Each row is a point. Two turns around zero, p and q, are shown by what they do to some points. Write where each new point lands after one turn and then the other. Backwards means that the second turn is done in reverse. Each puzzle has new turns, and all numbers are rounded.

Turn p:
[-2.0 -0.3 -0.1] -> [-1.9 -0.4  0.6]
[1.7 0.4 4.5] -> [2.0 3.8 2.2]
[-1.6 -3.5 -3.4] -> [-1.2 -4.9  0.8]
[-0.1 -0.3 -1.6] -> [-0.2 -1.4 -0.8]
[2.0 3.7 0.7] -> [ 1.3  3.0 -2.7]
Turn q:
[-0.7  1.5  2.2] -> [-0.5  2.0  1.8]
[-0.1 -0.6 -5.9] -> [ 2.6 -1.8 -5.0]
[-0.9 -0.9  3.6] -> [-2.9  0.9  2.3]
[ 1.6 -0.1  0.1] -> [ 0.7 -1.1  0.9]
Where do these land?
q, then p: [-1.9 -1.8  0.5] -> [-2.5 -0.8 -0.3]
q, then p: [ 0.5 -4.4 -0.5] -> [-1.9 -3.3  2.4]
q, then p: [-2.1 -0.8 -2.5] -> [-0.7 -2.4 -2.3]
p, then q: [0.8 4.6 1.0] -> [ 4.1  1.8 -1.5]
p, then q: [2.7 2.4 1.4] -> [ 3.8 -0.1  0.7]

Turn p:
[ 1.3 -0.1 -2.8 -2.0] -> [ 1.6 -2.8 -1.8  0.0]
[-4.3  0.2  1.1  1.3] -> [-1.6  1.9  1.7  3.5]
[ 1.4 -0.6  0.3  2.0] -> [ 0.5  0.2  1.8 -1.7]
[-0.7  3.9 -2.3 -2.5] -> [ 3.0  0.3 -3.5  2.4]
[ 2.4 -3.4  3.7  1.2] -> [-3.4  0.3  1.8 -4.2]
Turn q:
[-3.9  1.6 -1.8  1.4] -> [ 1.2 -2.2  1.5  3.8]
[ 3.2  1.0  1.0 -1.1] -> [-0.8  3.2 -0.3 -1.5]
[ 1.5  1.7 -3.0 -3.5] -> [-3.8  2.4 -1.1  2.3]
[ 2.7 -2.6  2.1  2.5] -> [ 2.5  0.3 -1.9 -3.8]
[-2.5 -1.9 -2.4 -0.4] -> [-1.0 -3.2 -1.2  1.7]
[-0.9  0.3  4.0  1.1] -> [ 1.8 -0.4  3.0 -2.4]
Where do these land?
q, then p backwards: [ 2.0 -1.1  2.2  1.5] -> [3.2 1.3 0.5 0.6]
p, then q: [ 0.7 -0.7  1.2 -2.1] -> [-1.3 -1.5 -0.4  1.7]
p, then q: [ 1.5  0.8  0.2 -0.9] -> [-1.4  0.6 -0.9  0.8]
q, then p: [-1.2  3.9  0.6  2.0] -> [ 0.6  3.1  0.9 -3.2]
p, then q: [ 2.8 -2.3 -3.5 -2.5] -> [-2.3 -2.4 -4.1 -1.9]
p, then q: [-4.7 -4.0  1.1  2.9] -> [ 3.7 -3.2  4.5 -2.1]
q, then p: [-1.2  3.5 -1.8 -1.0] -> [0.5 3.1 2.8 0.1]
